Rows are points. The window is the flat piece filled in between its corners: a triangle in 3 columns, a solid with four corners in 4, and so on. A path goes straight from each point to the next, and from the last back to the first. List the points from which the path goes on through the window.
In the rows, 128 means zero.

Window (4 x 4):
[[185 143 151 138]
 [ 70 162  52 143]
 [133  94 136 116]
 [157 179 188 147]]
Path:
(1): [159 190 185 191]
(2): [162 227 191 120]
(3): [106 155  95 115]
(4): [ 92 141  93 178]
(5): [ 93 122 115 167]
(6): [ 98 149 105 109]
(7): [149 183 149 118]
(8): [139 141 156 178]
(9): [101 139  93 180]
(10): [113 179  84  88]
(11): [138 168 162  96]
(12): [136 145 160 156]
Through the window after points: 3, 7, 9

Window, 6 rows:
[[192 193 100  76 146 155]
 [177  88 126 104 104 141]
 [ 58  85 201 109  85 110]
 [ 90 144 117 139  59 121]
 [163 208  37 178 182 140]
 [ 87  64 102  75  98 116]]
Path:
(1): [143 162 100 104 122 188]
(2): [187 176 123  82 120  57]
(3): [182 168 103  82 132 110]
(4): [165 162 108  88 133 170]
(5): [ 93 131 107 134 118 193]
(6): [116 128 109 137 104  73]
(7): [180 197  95 116 133  84]
(8): [157 186  93 131 143 167]
(9): [112 124 130 103 116 193]
(10): [144 138 134  97 117  92]
(11): [169 155  98 111 127 109]
(12): [151 141  96 106 138 177]
(13): [133 107 128 109 117 187]
(14): [158 107 127 118 103  82]
(15): [172 162  70 150 148  80]
(16): [118 183  57 153 161 188]
Through the window after points: 1, 3, 9, 11, 13, 15

Window, 8 rows:
[[117  93  99  92  59 101 158 142]
 [ 96  48 169 146 156 140 134 105]
 [211 249 160 122  94  42 111 108]
 [ 64  75 149  65 129 143 106 147]
 [ 85 113 130 172 111 117 104 124]
 [113 106  50 107 123 129 152 127]
 [137  52 122 152 122 177  83 120]
 [102  28  81 106 128 103  96 131]]
Path:
(1): [127  99 124 106 119 112 124 155]
(2): [114 115 115 150 146 131 148 197]
(3): [116 105 107 118  89 133 121  86]
(4): [124 117 103  89  73 110 119  77]
(5): [138 118 130 120  90  82 165 199]
(6): [120  97  89 124 124 122 136 180]
(7): [116 115  84  90  81 121 110  49]
(8): [128 100 115 135 102 138  96  85]
(9): [163 101 143 142 130 135  99 158]
(10): [124 132 128 144 126 115 145 178]
(11): [108 130 123  96  89 120 108  68]
(12): [112  81 105  98 116 120 114 106]
(13): [123  68 112 116 137 116 114 160]
(14): [154 158 152 140 132 110 142 192]
(15): [140 155 134 124  96 111 113  85]
(16): [109  93 107  78  94 114 110  92]
Through the window after points: 4, 8

Window, 9 rows:
[[ 47 175 115 165  48  95 127 153 157]
 [179 160 108  96 102  49 180 179 110]
 [237  66 154 132 157  89 119  61 128]
 [184  80 219 249  91 164 153 145 167]
 [ 56 214 106 119 141 123  99 190 129]
 [ 95 180 232 152  68 115 207 178 149]
 [ 98  73 126 142 134 126 143 152 131]
 [154 165 102  72 101 132 140 149 139]
 [142 107 123  68 101  53  70 158 141]]
Path:
(1): [174 119 155 159  97 134  85 104  54]
(2): [104 100 142 138 111 132 131 153 104]
(3): [112 102 138 145 131 103 166 157 174]
(4): [121 134 149 135 113 104 138 149 170]
(5): [138 134 158 137  82 116 104 126  82]
(6): [135 129 169 169  80 103 127 153 116]
(7): [129 122 137 164 135  71 172 150 209]
(8): [120 124 137 153 134 116 150 135 226]
(9): [147 121 175 142  87 131 124 152 109]
(10): [ 79 175 146 142  72 114 121 169 102]
(11): [ 90 167 127 133 123 102 145 164 183]
(12): [122 143 150 139 122  95 170 184 228]
(13): [122 148 134 145  98 129 136 140 116]
(14): [167 106 161 136 114 122 143 142  97]
(15): [171 112 149 126 145 102 146 153 163]
(16): [154 102 138 112 137  64 167 124 209]
Through the window after points: 2, 10, 16
